Each row of a before or after table is a point. One or more steps were done to the points. Then noise was added and the rows were shuffled. The steps act on columns, c1 being the first. Write out the steps. A step turns or swaps two columns, mirrors them in a line or flattens them onto one, adds a multiple of one to another, or multiplies or shifts one. Angles are multiples of 10 degrees, from the lower column toward the higher: turns from -170 to 170, lines from 10 to 170 but not 90. Use the fewest steps. Two steps may share a column if one is a turn and the other turns, adds or multiplies; they go together, in the order done. Otherwise the lowest column goes first.
(in the rows, 128 means zero)

Before, 9 rows:
[[156 147]
 [124 165]
 [ 80 145]
 [146 113]
 [155 107]
 [175 124]
 [179 112]
 [139 134]
 [112 194]]
After (9 x 2):
[[ 80 131]
 [175 140]
 [138 137]
 [110 188]
 [156 155]
 [125 165]
 [179 129]
 [154 117]
 [148 119]]
Steps: add 0.3 times c1 to c2

Before:
[[151  85  97 105 130 127]
 [135 107  72 113 117 174]
 [105 112  81  88 112 137]
 [149 190 148 143 150 106]
 [122  98 119  88 132 143]
 [165 198 172 126  96  99]
 [111 107  79 123 117 113]
 [128 177 207 149 123 126]
 [128  95 125 138 102 140]]
After (9 x 6):
[[ 85 150 113 145 145 153]
 [107 111  91 123 138 163]
 [113 105 113 142 169 174]
 [199 165 123 105 150  79]
 [104 133 141 130 147 201]
 [ 96 126 135 101 137 136]
 [188 149 120 137 102  97]
 [ 98 123 137 157 155 144]
 [177 127 166 110 115  58]]
Steps: swap c1 and c2; turn c3 and c6 by -60 degrees; turn c4 and c5 by -130 degrees

Before (13 x 12):
[[137 145 166  84 116 120 113 155  97 150  66 147]
 [124 149 116  68 151 106 109  54  77 154 143 117]
 [ 91 157 118 151 153 161 134 162 103 219 138 161]
 [134  97 112 144 101  94 148 174 148 146 116 110]
 [136 138 137  96 157 107  97 182  90 143 120  88]
 [137 127 117 124 156 142 184 142 201 123  96 109]
 [138 127 118 158 165 107 183 152 122 136 113 122]
 [139 142 112 156 135 183 119 175  86 136  93 127]
 [112  33 138 146 143 104 138 170 114 111 156  81]
 [139 157 141 143 140 157 207  51 117 156 144  84]
 [ 88 153 131 158 134 110 126 174  91 116  85 101]
 [138 144 137 157 149  92  95 108 147 118 151 126]
 [107 145 136  54 126  98 116 178  79 145 152 150]]
After:
[[113  98  92 151 118 129 153 174 130 137  84 117]
 [132 111 118 150 154 157 196  51 141 136 143 187]
 [119 102  81  67 109 115 103 178 135 105 151 126]
 [131 146 147 147 105  84 152 175 112 135 116 141]
 [127 101  78  83 105 141 132  53 116 112 142 107]
 [132 100 147 150  93 133 118 108 137 136 151  96]
 [123 209 115 139  72 113 176 170 137 133 156 121]
 [132 136  87 155 175 161 126 173 112 138  92 119]
 [131 109  97  96 132 117 105 155 166 116  65 119]
 [133 122 122 156  92 152 151 154 120 138 113 178]
 [131 110  91 106  99 146 154 183 137 119 120  85]
 [131 134 202 123 125 158 164 142 118 127  96 174]
 [113 112 102 177 151 170 100 161 119 147 138 145]]
Steps: multiply c1 by 0.4; turn c2 and c6 by -160 degrees; turn c5 and c6 by 120 degrees; swap c3 and c9; flatten c4 and c10 onto the line at 20 degrees; turn c7 and c12 by 70 degrees
